Rows are points. A path goes straight from each point to the next, and from the last back to the first. The post is the endless flat space through its rows: a point in 2 columns, a line in 3, a plane in 4, and so on, so that a path can go around it. How many times does the path go around the post? Going back the other way cancels.
In the rows, 128 means zero.

Post (2 x 3):
[[145 124  86]
 [128 120 153]]
Path (19 x 3):
[[137 129 157]
 [173 122 167]
 [178  76 127]
 [163 128 133]
 [132 163 138]
 [ 93 150  98]
 [114 135  80]
 [122 186  94]
 [176 123 128]
 [176  95 111]
 [128  94 166]
 [104  87 123]
 [156  56 121]
 [169 115 124]
 [135 143 139]
 [ 98 190 122]
 [112 113 105]
 [132  98 148]
 [182  94 110]]
Times around: 1

Post (7 x 8):
[[166 172 151 159 124 107  90 101]
 [124 145 120 152 100 100 103 142]
 [115  94  74 109 168 144 123 177]
 [155 106 115 113 132 148 146 126]
 [101 118 140 109 183 191 112 109]
 [110 140 156  90 125 102  93 116]
 [123  93  86 120 142 117 137 135]]
Path (27 x 8):
[[115  99 141 125 134  84 126 139]
 [136 147 110 132 112 122 157 180]
 [144 111  41 122 130 128 153 161]
 [124 108  89 117 140 124 103 121]
 [ 96 100  89 112 138 155 108 105]
 [136 158 138  90 116 133  78  84]
 [106  93 115 138 107 122 101 108]
 [120 149 197 157 105 164  91 146]
 [136 118 118 160 147 125 156 126]
 [ 90 100  81 166 103 159 166 124]
 [154 144 137 116 141 167 111 100]
 [121 131 115 156  98 155 106 155]
 [181 115 142 116 115  74  89 154]
 [164 127  98  93 152 118  80 109]
 [208 205 106 129 176 109  83 107]
 [176 173 114  98 137 162 128 158]
 [120 126  93  78 162 107  89 167]
 [159 118  91 137 166  89  81 100]
 [145 109 151  85 141  58  84  78]
 [135 153 120 134 112 179  89 122]
 [178 125 181 105 152 168 114  50]
 [136 127 144 131 127 116 103 140]
 [ 61  70  93 109 125 116 186 143]
 [133 176 115 141 151 154 119 107]
 [144 134  71  68 144 147 101 187]
 [144 160 102  88 129  50 123 108]
 [147 140 143 126 126  91 128 109]]
Times around: 2

Post (13 x 14):
[[169  78 154  84 109 126  71 172 187 112  89 121 104 125]
 [174 117 170  99 114 125 116 135 119 124  93 133  39 115]
 [116 104 121 121 121 165 149 168 107 112 150  94  90 152]
 [158 144 145 108 152  95  93 141 116 145 125 151 100 116]
 [151 146 137 112  72  71  94 112 144 135  58 177 120 118]
 [114  64 126 126 144 152 121 108 149  90 148  93 135 135]
 [168 101 128 132 181 181  93 172 151 109 119 105  82 125]
 [ 99 113 149 161 137  68 113 116 135 104 114 135 125 101]
 [ 36 145 124 117 118 146 155 102 121 142 105 116 138 146]
 [ 95 110 116 172 142 140 161 136 126 166 154 121 127 114]
 [167  95 165 107 166 159 113 161 112 125 120 145 133 133]
 [ 91 122 154 158 123  89  89 100 125 132 105 113 186 130]
 [ 91 103 124 148 143  89 149  91 141 150 121 134 112 171]]
Path (31 x 14):
[[114 126 158  99 105  93 112 155 197 123  82 127  82 120]
 [173 146 132 107 139 138 118 114 126 111  78 133  66 160]
 [128  94 189 105 150 133  91 119 138 133 123  95 132 185]
 [130 119 116 150 105 113 125 133 133 171 137 148 130 127]
 [ 75 130 128 125 147 148 137 169  73 167 131 137 117 119]
 [190 108 140 132 150 118  75 123 133 134  83 122 112 133]
 [123 111 119 125  70  97 149 100 121  61 111  78  98 130]
 [157 147 152 145  95 140 116  63 131  98  78 135 138 111]
 [161 103 152 136 102 168 109 118 128 102  99 164 110 134]
 [134 101 119 118 128  97  38 104 199 132  94 114 121 128]
 [125 144 150  78  91 117 132  97  59 160 101 136  92 103]
 [158 119 166 109 143 109 123 124 136 175  86 136 111  93]
 [128 117 178 116 104 138 110 142 118 122 125  85 129 129]
 [ 96 152 114 119 128 172 140 134 147 118 112 126 162 106]
 [176 148 155 138 142 120 112 113 104 138 107  79 111 130]
 [ 81 124 122 140 142 112 154 135 140 102 130 132 135 121]
 [ 96 108 161 103 113 153 160 146 122 100 150 130 129 105]
 [ 92 105  98 117 172 196 111 142 127 107 203 121 101 105]
 [ 66  71 151 167 168 119 128 111 123 107 156 119 124  76]
 [139  82 114 150  78 141 136 145 111  92 156 112 107  88]
 [ 41  88 125 198  97 116 181 116 139 164 152 147 118  71]
 [166 122 108 156 191 144 107  70  93 124  84 140 112 178]
 [119 121 113 105 101 100 108 129 181 112  66 110  80 112]
 [154  85 169 163 144 128 142 101 139  95 102  80 108 118]
 [165 109 182 128 152 148  83 100 132 104 119 127 150 115]
 [ 70 131 114 156 139 173 139  88 150 141 161 117 163 135]
 [169 156 167  67 151 175  94 157 150 112  93 165 113 136]
 [ 91 106  86  90  88 124  58 133 234 130 132 133 120 126]
 [120  61 153 181  93  80 126 110 113 136 135 107 103 102]
 [188 118 140 135 138  68  83 151 162 181  34 140  63 192]
 [147 118 198 123 137  76 113 111 101 163  92 122 106 168]]
Times around: 4

Post (17 x 18):
[[119 136 135 125 146  96 149 114 119 121  97 113 106 140 126 139 131 125]
 [134 123 171 129 160 110 129 133 117 100 111 144 125 100 104  78 120 113]
 [149 125 152 158 178 156 158 118 135 175 113 122 106  99  94 138 129 163]
 [165 156 101 151 128 134 134 119 163 102 116 141 148 155 115 131 134 131]
 [128 141 107 119  95 159 129 100 154 120  98 144 122 107 128 123 191 140]
 [ 83 138 134 108 111 148 171 136 120  73 114  73 197 153 105 131 120 141]
 [128 161 123 117 140 106 149 169 163 145 118 132 142 113 138 103 135 151]
 [128 104 132 105 148  97 105 127 183  98 157 125 123 121 135 147 136 182]
 [158 153 133 173  82 146 122 128 105 157  99 103 168 115 123  76 102 100]
 [175  53 170 130 132 124 134 158 148 134 129 126 129 119 131 178 131 103]
 [111 139 118 132 138 163 102 131 151 113 118 140 152 187 145  85  92 111]
 [177 108 140 180 159 142 152  92 143 176 126 165 129  78 119 110 167  88]
 [136 132 168 158 115  98 162 108 140 100 133 161 144 182 164 110 137 154]
 [137 115 147 184 129 116 170 126 112 169 103 165 155  98 110 183 115  88]
 [135 159 114 104 110 129 146 139 135 149 115 141 115 131  76 116 168 112]
 [110  97 124 186 146 134 142 141 168 117 147 153  98 101 132 152 172 122]
 [124 144 142 118 155 184 148 124 120 104 160  99 124 129 132 135  69 134]]
Path (29 x 18):
[[163 129 130 139  98 109 139 139 155 182 140 156  97 163 116 184 182 177]
 [100 145 127 133 122 161 121  88  77 122 104 158 120 158 121  62 102 117]
 [105 122 118  90 125  74 122 105  96 123  71 158  96 162 123 185  74  98]
 [131 111 127 183 199  70 184 117 161 154 169 178 141  95 150 175 144 138]
 [ 83 165 152  84 158 107 153  70 110  67 106 158 200  53 142  99 156 122]
 [211 123 141  96 125 145 127 122 186 116 135 137 138 132 120 175 136 153]
 [110 129 128 208 168 227 112 120 161  96 126 157  89 138 117  83  82 114]
 [145 125 131 122 140 161 157  96 122 155 176 157 123 145 121  81 122 102]
 [ 96 171 113 142  69 164 110 118 135 133 132 163 201  94 132  19 157 135]
 [170  95 185 126 183 149 134 159 138 110 136  91 172 121  80 117  97 147]
 [117 147 138 126 131  98 133 121 188 121 127 117 138 116 174  97 157 130]
 [105  88 152 111  92 183 124 110 153  72 103 127 153 117 119 116 160 140]
 [122 171  58 139  81 138 101 110 167 211  90 179 100 117 161 110 116 153]
 [180 100 132 146 198 122 144  67 129  66 156 133 137 104 118 133 134 173]
 [ 94 145 152 141 105 123 186  93  84 120 170 109 186 132 139 144 120 131]
 [177 194  79 116 131 156  94  78 141 131  71 133 130 123 125 105 124  93]
 [183 172 102  97 110  99 184 111 190  96 127 149 112 134 142 174 170 126]
 [152 134 103 138 131 174 165 106 180 124 150 107 171 155 101  59 154 135]
 [154 126 133 134 145 168 174 100 106 195 117 148 114  86  97 159 140 111]
 [126 103 123 141 120 133 123 119 145  81 106 131 170 175 124 163 165 157]
 [152 148 127 148 100 118 124 125 145 104 103 164 157  95 165 123 179 134]
 [127 112 125 151 184  65 142 124 147 200  87 166 111 115 173 108 169 127]
 [141 148 178 128 115  90 180 121  84  91 137  84 166  10 123 149 125 191]
 [132 116 146 148 177 125 123 152 132  97 106 116 128  94  70  98 137  88]
 [122 143 117 169  94 106  93 109 142  65 155  81  76 139 156 143  80 105]
 [119 128 142 176 101 177 169 132 115 166 129 126 190  75 107  89  76 128]
 [155 125 143 128 133 127 143 150 180 157 115 138 167 129 190 114 122 200]
 [127 129 149 120 145 124 115 102 115 104 109 138 152 124 123 130 114 159]
 [163 175 143 177 113 153 138 149 142 143 135 155 171 116 129 113 120 105]]
Times around: 4

Post (17 x 18):
[[102 120 132  83 139 113  89 183 127 113 116  91 125 114 112 137 141 142]
 [149 135 147  87 156 104 112 129 126 120  95  72 122 111 111 105 128 112]
 [ 97  85 107 146 106 130 102 155 141 137 143 168 115 122 145  70 134 103]
 [138 132 149 103 121 132 122 168 149 148  85  77  90 101 108 136 106 149]
 [ 63  88 130 144  94 103 152 152  81 106 137 164 100 150 145  84 114 109]
 [120 150 107 153 125 116  78 136 118 139 122 134 134 151 120 142 102 133]
 [165 160 168 136 131 109  91 139 120 167 112  47 114  96 139 169 154 140]
 [126 151 112 121 110  82 125 132 130 111 121 196 128 138 137 133 128 146]
 [170 109 142 118 147 135 132 152 109 118 151  61 128 104 101 116 112 162]
 [ 95  83 132 128 177  96 119 148 137 112 105 168 116 114 150 104 103 120]
 [ 96 142 165 117 113 119 106 149  90 151 149 177 127 103 119  95 110 153]
 [ 81  99 167 155  89 132 170 182  84 119 106 168 179 133 133  73 126 116]
 [113 159 116 133 154 130  96 112 128 135 100 114 116 109 125 134 154 165]
 [119 116 168 152 111 117  66 114 118 109  96 151 125 111 126 111 122 148]
 [ 65  99 152 117 107  96 141 126 117 122 138 124 153 125 141  65  90 171]
 [ 76 103 151 173 131  75 133 154 131 112 134 173 141 135  99  73 138 130]
 [ 80 139 153 155 119 107 137 144 143  77 133 163 131 123 145 100 110 109]]
Path (26 x 18):
[[106 127 169 118  82 139  96 115 123 117 117 156 154 130 139 121 117 126]
 [134 159 162 182 151  93  66  67 116 110 138 108  91 138 137 133 142 158]
 [119 116 176  76 201 114  94 162 117 114  95 155 169  73 143  87  95 176]
 [118 180 109 191 122 100 166 127 109 133 141 126 127 141 133 140 123 176]
 [ 64  72  38  90 149  85 196 136 148 109 148 102  53 133 150 109  70 121]
 [ 50 112 185 155  89 130 123 112  99 112 124 112 126 130 104 142 103 187]
 [129  85 133  86 153  87 137 166 154 102 105 141 155 150  99 126 135  97]
 [107  70  65 142 191 130 140 149 181 118  69 145 123 145 126  70 140 131]
 [137 108 140 108 145 114  94 153 129 102  81 174 104  99 110  83 117 122]
 [ 87 102 135 130 135  39 165 144 111  69 129 121 135 146 160 101 116  78]
 [104  94 133 109 104 131 130 183 168 178 133 110 130 107 129  93 127  60]
 [135  66 112 109 198  69  64 125 135 139 132 142 128 129 116 116 121 168]
 [ 76  75 156 137 183 133  49 202 117 149 117 132 122 133 136 134 125 111]
 [159 155 105 101 127  99 139 139 121 107 150 153 124 134 114  54 105 132]
 [114 194 198 177 133  89  69 108 116 138 140  82 151  93 107 162 103 228]
 [ 51 126  93  75  94 111 157 127 103  83 146 139 128 134 134 111  85 143]
 [ 92  98 195  65  97 126 174 210 125 123  74 151  89 115 117 104 136  91]
 [120 166 161 118 180  87 108 115  97 121 114  98 168 148 146 140  92 160]
 [ 99 126 148 101 149  83  80 135 118  89 114 113 117 122 133  87  97 150]
 [122 157 135 120 108  50 179 172 154  96 109 176 140  87 135 125 126 152]
 [138  62  96 109 199 146 120  93  90 126 109 130 133  98 109  91 147 147]
 [ 70 126 159 117 128  93  98 141 168 125 111 200 108 133 128 127 172 128]
 [101 125 138 149  98 109 109 158  86 116 130 155 121 179 184 124 112  59]
 [124 138 122  77 152  98  96 140 130  99 142  95 108 142 101 118  98 219]
 [ 99 160 159 107 112  98 144 143 105 139 126 107 103 104 162 114  90 127]
 [120 110 121 139 121 104 134 172 131 170 141 115 149  95 147 119 134 100]]
Times around: 5

Post (17 x 18):
[[115 108 112 108 107  83  98 111 104 137  87 139 111 136 146 104 105 144]
 [ 87 132 143 141 149 136 123 144  92 107 117 104 112 172  85  96 147 117]
 [149 143 123 128 137 153 122 137 142 126 132 155 111  96 118 148 110 162]
 [112 149  93 106 153 138 131 158 100 109 165 125  90 104 138  85 180 156]
 [158 130 159  88 143 134 102 109 114 115 137 106 140 162 145 123  75 122]
 [ 99 122 160  98 138 112 124 109 139 150  91 142 169 114  98 137 123 154]
 [165  82 148 144 117 168 125 109  78 157  99 125 128 170 143 100  87 102]
 [164  98 116  96 175 148 156 156  99 131 104 114 143 163 123 102 128 138]
 [155 104 153 133 142  71 110 115 112 116  97 123 138 116 137  97 124 123]
 [124 127 127  83 123 129 125 153 109 105 126 135 129 116  98 125 151 158]
 [174 115 118 141 154 139 129 156 123 112 122 147 163 119 133  97 121 155]
 [160 143 117  63 111 118  82  67 148 146 108 137 115 109 129  99 127 150]
 [ 57 156  99 123  99 119 172 135 134 122 162 157 113 114 103 124 149 136]
 [ 34 115 113 149 123  97 114 138 158 130 140 146  95 142 141 141 150 146]
 [ 71  98  59 158 101 163 159 145  89 106 146 122 116 122  91  94 140 109]
 [127 101 175 120 132 124 160 123 147 111 120 167 158 119 100 124  81 177]
 [147 116 153 132 104 150 138 153 101 124 114  84 107 157 114  83 106 129]]
Path (29 x 18):
[[149  94 212 107 136 121 120  81  99 121  57 139  91 221 122  87  67 143]
 [ 79 105 134  66 124  99 174 170  55  77  95 107 161 112  97  91 149 202]
 [ 83  71 162 147 104 153 183 114  72 148 103 154 106 150  86 157  61 140]
 [153 116 121 148 143  93  65 166  67 128 118 117  99 105 185  83 105 167]
 [ 51 114 146 110 171 113 100 195  88  80 184 134  93 150 113 120 171 185]
 [155 119 152  79 142  69  98 103  89 127 104 156  89 141 133  59 133 136]
 [136 137 152  52 180 166  90 124 184 145 122 149 166 137  90 183  97 162]
 [122  95 104 111 137 130 152 105 171 171 133 138 171 118 127 136 116 107]
 [150 134 155 104 165 119 115 140  87 121  97 160 101 101 121  78 132 177]
 [112  67 160  62 152 142  95 122 121 112  94  96 140 194 123 110 129 142]
 [ 91 157 161 128 101 131 174 119 169 113 161 145  94 154 120 107 133 155]
 [125 123 121 134 154 142 105 122 159 137  98 138 162 142  87 147 115 169]
 [157 117  94  91 121 118 123 120 124  95 135 127 156 154  94 108 112 140]
 [176 101 124 112 169 168 106 166 116 149 119 128 147 121  88 128 147 155]
 [119 103 147  90 165 157  92 147  95 136 129 121 124 185 120 118 100 130]
 [109 155  80 102 142  87 124 150 126  96 143 139 111  93 128  80 208 132]
 [145 110 119 153  86 115 108 147 120 106 120 159  96 166 168 125  95 135]
 [229 151 167 138 160 142 143 113  88 111 129 160 123 105 137  55 144 158]
 [ 92  99 120 199 131 109 104 148  64 144 105 131 104 168 145 104 110 122]
 [ 90 128 153 104  90 105  93 106  84 127 140 113  91 133 132 104 111 117]
 [ 93  89 129  78 111 104 142 170  66 126 122  90 124 117  97 145 168 107]
 [132 113 107 143 144 155 131 142 100 152 101 164 126 117 134 139  64 149]
 [ 71  93 154 167  79  76 131 151 104  82  81 107  92 170 125  75 132 121]
 [118 115 126 137 113 101 154 163 126 114  91 166 147 112 129 121 117 199]
 [ 56 131 130 159  91 138 228 143 100 123 173 121 124 120 101  58 139 171]
 [125 115 147 155 134 109 131 158  44 118  99 137 144 105 122  92 172 165]
 [182 107 166  83 120 104 127 116 122 140 109 166 146 143 151  90  98 180]
 [135 136 163 101  86 138 127  85 147 159 165 125  27 173 146 100 112 117]
 [171 125 217 130 157 163 135  97 177 171  76 143  97 187 108 103  64 155]]
Times around: 4

Post (17 x 18):
[[174 129 133 101 128 176 123 160 146 158 133 143 132 119 106 123 110 100]
 [118 141 136 116 126 111 126  95 132 140 118 163 134 105 137 107 114 131]
 [105 143 128 145 138 155  88 130 119 115  99 108 143 146 149 108  80 138]
 [143  90 140 121 141 118 180 132 132 132 122 139 159 122 125 144 131  99]
 [103 135 115 150 127 186 107 116 119 171 121 119 133  79 102 128 100 140]
 [ 89 156 143 148 123 144 117 133 111  99 109 166 108 148 125 156 176 157]
 [103 136 115 148 112 145 168 122 165  77 126 132 108 171 103 184 144  86]
 [154 121 176 148 127 100 155  92 156  90 133 111 138  96  98 159 105 102]
 [ 36 114 132 160 141 112 107 153 112 101 127 124 145 134  78  93 129 183]
 [130 117 142 144 149 152 100 137  96 131 105 117 170  74  78 104 107  75]
 [162 126 101 165 140  90 131 104 134  83 131 100 119 125 112 128 135 120]
 [135 148 133  88  76 166 134 131  90 136 143 160 146 145 119 125 149 145]
 [ 95  99 111 125 126 129 112 132  98 124 129 151 114 148 117 155 114 114]
 [ 87 129 107 112 122 130 107 142 132  75 116 143 134 130 128 146 141 174]
 [ 85 115 136 151 114  42  93 128 157  95 128  84 144 100 153 127 144 150]
 [122  96 108 135  96 134 110 139  89 121 136 223 165 135 152 106 128 173]
 [116 108 143 112 170 129 136 137  90 124 157 142 138  79 119 104 106  91]]
Path (25 x 18):
[[207 121  82 131 128 174 131 160 156 109 143 181 115 115  98 110 177  94]
 [124 157 129 138 121 153 172 127 152 128  99 149 125  81  91 102 146 105]
 [121 111  84 155 130  82 128  73 126 142 135 118 158 111 145  94  43 139]
 [ 95 141 126  96 124 147  51 108 163 147 101 109 200  62 139 119  53 165]
 [120 101 137 120  99 109 148  32 108 136 156 158 109  72 117 169  98 125]
 [173 115 146 139  77 169  80 155  88  98 143 202 144 122 111 109 103 137]
 [140 150 122 152 105  88 144 114 146 130 134 120  87 115  94 148 168 134]
 [169 133  75 212 131  88  87 102  72 119 124 131 176 136 134  95 120 157]
 [132 101 151 159  79 178  92 131 120 113 142 120 212 105  34 125  97 142]
 [ 55  97 134 149  97 102 115  93  85  80 134 134 201 125  85  78 135 147]
 [153 137 104 128 129 155 159 120 154  66 150  99 122 215  66 156 119 153]
 [ 83 137 151 145  89  98 131 115  96  83 147 151 158 157 129 147  99  97]
 [177 122 155 126  95 134 123 158 129 124 134 168 165 118 139  77 114 156]
 [ 90 141 167 147 150 106 121 128 160  88 117 143 102 141 142 108 120 118]
 [138 153 107 196  91 189 122 147 130 133 150 168 146 115  30  95 199 156]
 [186 219  92  98 211 155 122 134 155 127 108  91  91 128 166 127 123  74]
 [ 64 164 122 144 113  53 133 105 185 126  83 103 112 110 147 171 130 130]
 [134 197 174 141 120 193 145 136 146 137 125 124 104 118 147 140 143  76]
 [198 123 118  96 148 128 112 164 115  89 126 110 173  99 108 101 112 137]
 [ 51 168 127 142 114 150  95 122 128  97  99 154 123 150 132 172 148  77]
 [137 100 107 112 117 120  96 132 203 109 117 155 150 118 137 113  93 108]
 [173 106 134  73 119 186 143 133 115 117 131 157 149 105  96  91  53 140]
 [114 121 133 139 145  91 150 175 108  74 137 138 114 103 159 161 180 146]
 [174 155 111  64 127 125 142 141 136 112 148 108 131 183 177 133 105 105]
 [101  76 141  99 150 131 131 127 110  82 129 150 215  97 131 111 118 154]]
Times around: 2
